Each point is reached from the start by the listed moves, each made 0, 1 or 2 times, or once backwards (-1), plus a little noise. Is the number of moves made odd or even? Then give how often each move was made.
In the rows, zero is written as 128.

Moves:
(1): [164 126 106 126 123]
(2): [132 134 158  89 127]
Start: [133 116 125 167 137]
Points:
[130 110  97 205 137] -> odd (0, -1)
[ 97 118 148 168 141] -> odd (-1, 0)
[164 108  72 204 134] -> even (1, -1)

Moves:
(1): [126 159 128 149 102 153 123 131 135 142]
(2): [116 127 120 103 111 142 140 112 118 134]
(3): [123 154 145 124 146 151 143 143 118 123]
(4): [111 118 108 157 127 129  99 120 125 109]
(5): [125 137 124 113 146 118 109 125 127 143]
(6): [148 129 123 147 146 161 117 125 139 120]
(7): [151 101 149 147 135  94 150 124  77 145]
(8): [121 124 102 121 109 151 139 150 132 144]
Start: [116 133 119 162 119 112 125 137 154 157]
Points:
[ 75  92  56 147 125  74 105 187 150 173] -> odd (-1, -1, 0, 1, 1, -1, 0, 2)
[ 50 123  74 116 164 120  72  96 107 142] -> even (-1, 2, 1, 2, 2, 0, 0, 0)
[ 70 137 162 137 147 102 161 126 101  98] -> even (-1, 1, 2, 1, -1, -1, 0, -1)
[100  87  62  82 126  77 101 119 151 199] -> even (-1, 1, -1, 0, 2, 0, 0, 1)
[217 177 191 228 168 117 115 108  84 236] -> even (2, 0, 0, -1, 2, 2, 2, -1)

Moves:
(1): [130 136 136 127 124 132 133 129 131 128 138 135 127 134 133 127 131 137]
(2): [122 144 116 123 121 106 105 155 134 120 136 135 130 128 128 129 101 134]
(3): [123 125 130 152 147 132 122 124 122 112 121 124 143 132 139 123 128 108]
(4): [126 141 110 124 130 110 135 115 139 110 123 141 125 141 128 127 134 137]
(5): [129 131 117 125 129 133 132 120 124 140 127 130 131 117 109 105 110 114]
(6): [136 117 128 141 122 124 109 122 127 126 125 145 133 129 118 123 143 139]
(7): [124 126 123 129 134 129 144 123 119 138 143 119 124 140 128 125 115 132]
(8): [143 121 126 125 119 123 143 136 129 128 140 125 131 128 126 136 120 144]
(9): [145 118 136 111 131 149 110 133 127 131 124 122 129 127 139 128 144 131]
(10): [121 139 130 110 144 142 158 143 131 121 123 130 118 135 122 137 120 134]
(11): [133 132 124 126 132 137 125 138 135 139 130 128 118 126 138 129 123 117]
(12): [129 127 124 134 128 128 110 131 116 130 119 129 138 115 130 124 130 134]
(13): [124 129 133 118 135 137 126 123 137 124  99 134 127 125 133 138 117 124]
(14): [117 129 122 128 129 124 132 127 143 122 126 135 125 134 130 115 135 131]
(15): [130 130 122 115 133 116 143 141 122 133 147 137 153 147 123 135 140 125]
(16): [121 123 131 128 141 121 113 135 137 130 139 122 115 116 141 138 115 130]
(17): [128 132 114 124 107 141 119 112 132 125 110 139 138 116 103 135 135 150]
(18): [121 135 127 139 132 118 122 121 141 125 117 127 127 133 123 117 135 135]
Start: [124 126 121 107 132 126 131 128 119 128 122 135 108 111 112 127 131 125]
Points:
[156 180  69  62 215 118 164 214  79 119 174 148 172 142 158 118  66  56] -> odd (1, 1, 2, 2, 2, -1, 0, 1, 1, 1, 2, 2, 0, -1, 2, 0, -1, -1)
[175  98 162 173 127 121 154 116  93 125 128 147 145 134 158 144 157 132] -> even (2, -1, 1, 0, -1, 1, 0, 2, -1, -1, 1, 1, 1, -1, 0, -1, -1, 0)
[118 163 110 161 163 180 182 126 124  81  96 153 102 110 138 144 150 166] -> even (2, -1, 2, 1, -1, 0, 0, 1, -1, 2, 2, 2, -1, 0, -1, 0, 1, 0)
[113 208   7  32 146  84 136 191 171  79 120 202 170 135  77  93  95 133] -> odd (0, 2, 1, 2, 2, -1, -1, 1, 1, 1, 1, 1, 0, 2, 2, 0, 1, 0)
[147 120 132  50 140  90 151 122 128 112 155 151 118 143 194 164 184 188] -> even (2, -1, -1, 2, -1, -1, 0, 1, 1, -1, -1, 2, 1, 1, 1, 1, -1, -1)
[157 102 124  82 129 231 129 132  83 145 109 116 142  99  95 142 134 191] -> even (1, 0, 1, -1, 0, 0, 2, 1, 2, 1, 0, 1, 0, 0, 0, 0, 2, 0)
[167 134  61  62 121 174 177 127  83  66  65 153 157 126  74 191 149 222] -> even (-1, 0, 1, 2, -1, 0, 1, 2, 1, 2, 0, 2, 0, -1, 0, -1, 2, -1)

Moves:
(1): [117 143 120 129 146 114 123 125 128 126 122 128 133 121 131 121 127 134
 135 133 125 132 131 120]
(2): [127 126 135 127 122 140 137 137 130 131 132 129 133 128 120 133 125 122
 119 129 128 128 128 121]
(3): [138 142 132 120 123 138 135 127 120 123 126 119 123 127 126 131 128 130
 127 125 127 130 131 131]
(4): [128 126 129 126 122 122 132 130 145 121 142 120 125 135 120 111 135 142
 124 125 127 127 126 129]
(5): [129 119 125 127 128 130 126 131 110 136 123 132 134 123 128 125 126 133
 127 130 123 138 113 130]
(6): [121 136 124 126 124 130 133 140 125 127 122 116 116 124 137 121 119 122
 126 121 111 118 139 116]
(7): [122 130 128 134 123 136 128 114 126 144 130 130 132 131 124 116 137 130
 129 118 130 131 127 124]
(8): [123 130 130 134 116 129 133 146 128 124 129 142 126 126 138 123 122 125
 131 129 124 129 137 127]
(9): [121 135 127 134 130 125 138 130 136 129 127 129 119 131 133 125 123 121
 138 131 128 129 121 127]
(10): [120 124 125 126 127 140 120 118 132 132 152 155 134 145 121 110 126 128
 113 121 120 138 143 128]
(11): [126 130 134 131 135 124 145 132 127 125 138 115 123 122 124 142 129 114
 145 126 133 128 116 124]
(12): [121 142 120 130 125 114 135 134 125 127 112 140 116 134 136 102 135 125
 121 118 124 119 135 133]
(13): [130 124 130 132 128 126 123 131 127 127 129 130 120 124 123 124 128 118
 137 141 130 131 130 135]
(14): [123 129 131 129 124 128 132 130 135 128 135 130 134 123 130 128 120 120
 127 129 131 123 124 130]
(15): [124 142 122 129 131 126 119 112 133 118 129 131 132 134 135 127 135 128
 131 124 129 131 110 120]
(16): [130 126 119 125 117 113 132 132 128 117 131 123 120 132 128 121 119 129
 124 134 133 119 142 127]
(17): [116 123 124 129 126 129 124 135 119 129 123 120 135 131 125 140 123 136
 121 136 123 130 138 132]
(18): [121 120 134 123 129 128 123 126 121 132 125 128 123 127 133 122 134 132
 115 126 137 132 122 131]
(19): [133 123 134 124 129 128 119 129 124 129 127 119 126 141 121 130 122 137
 121 123 126 126 133 129]
(20): [118 139 120 130 122 132 127 126 131 135 130 129 132 120 122 128 128 130
 122 116 121 128 127 121]
(21): [120 127 124 124 128 139 126 138 123 127 122 125 137 128 125 135 119 119
 135 121 128 140 133 126]
(22): [133 138 118 127 136 141 125 137 123 123 125 137 132 136 131 137 123 131
 148 122 127 125 130 125]
(23): [140 132 122 142 135 140 125 123 130 125 138 137 134 135 130 122 138 126
 131 123 135 136 119 129]
(24): [131 131 125 120 125 127 122 133 131 130 134 130 125 139 132 130 130 128
 124 130 124 127 129 128]
Start: [127 123 136 128 140 132 137 117 126 129 124 126 110 129 137 135 125 123
 129 136 128 124 123 123]
Points:
[ 81 183  93 135 125 150 144 107 142 134 126  71 154 121 128  96 115 173
 127 111 111 146 102  66] -> even (2, 1, 1, 2, 1, 1, 2, 0, 1, -1, -1, -1, -1, 1, 1, 1, 1, 0, 0, 1, 1, 0, 1, 0)
[122 191 125 116 110 249 155 203 135 105 178 148  67 190 139  84 139  78
 143  59 100 146 153 109] -> odd (-1, 1, 2, 2, -1, 2, 0, 1, 0, 1, 1, 1, 2, 0, 0, -1, 0, 2, 0, 1, 2, 2, 2, 2)
[ 89 219 114 155  70 174 182 147 102 127  67 152 126 128 163  93 121 106
  99  77 129 105 168 100] -> odd (0, 2, 2, -1, -1, 0, 2, 2, 0, -1, -1, 2, -1, 1, 1, 1, 1, 0, 0, 1, 1, 0, 1, -1)
[144 103 155 155 101 142 120 135 100 160 119 171  83 128 144  77 202 143
 108 127 149 145  77 161] -> even (-1, 0, 0, 1, 1, -1, 1, 2, -1, -1, 0, 1, 2, -1, 0, -1, 0, 2, 0, 1, -1, 0, 1, 1)
[117 103 112 126 174 157  55 114 114 102 198 170 132 171 142  43 114 178
  80 161 103 164 121 121] -> even (2, 0, 0, 2, 2, 2, -1, 0, -1, 2, -1, -1, 2, 2, 1, 0, 1, 2, 1, -1, -1, 1, 2, 0)
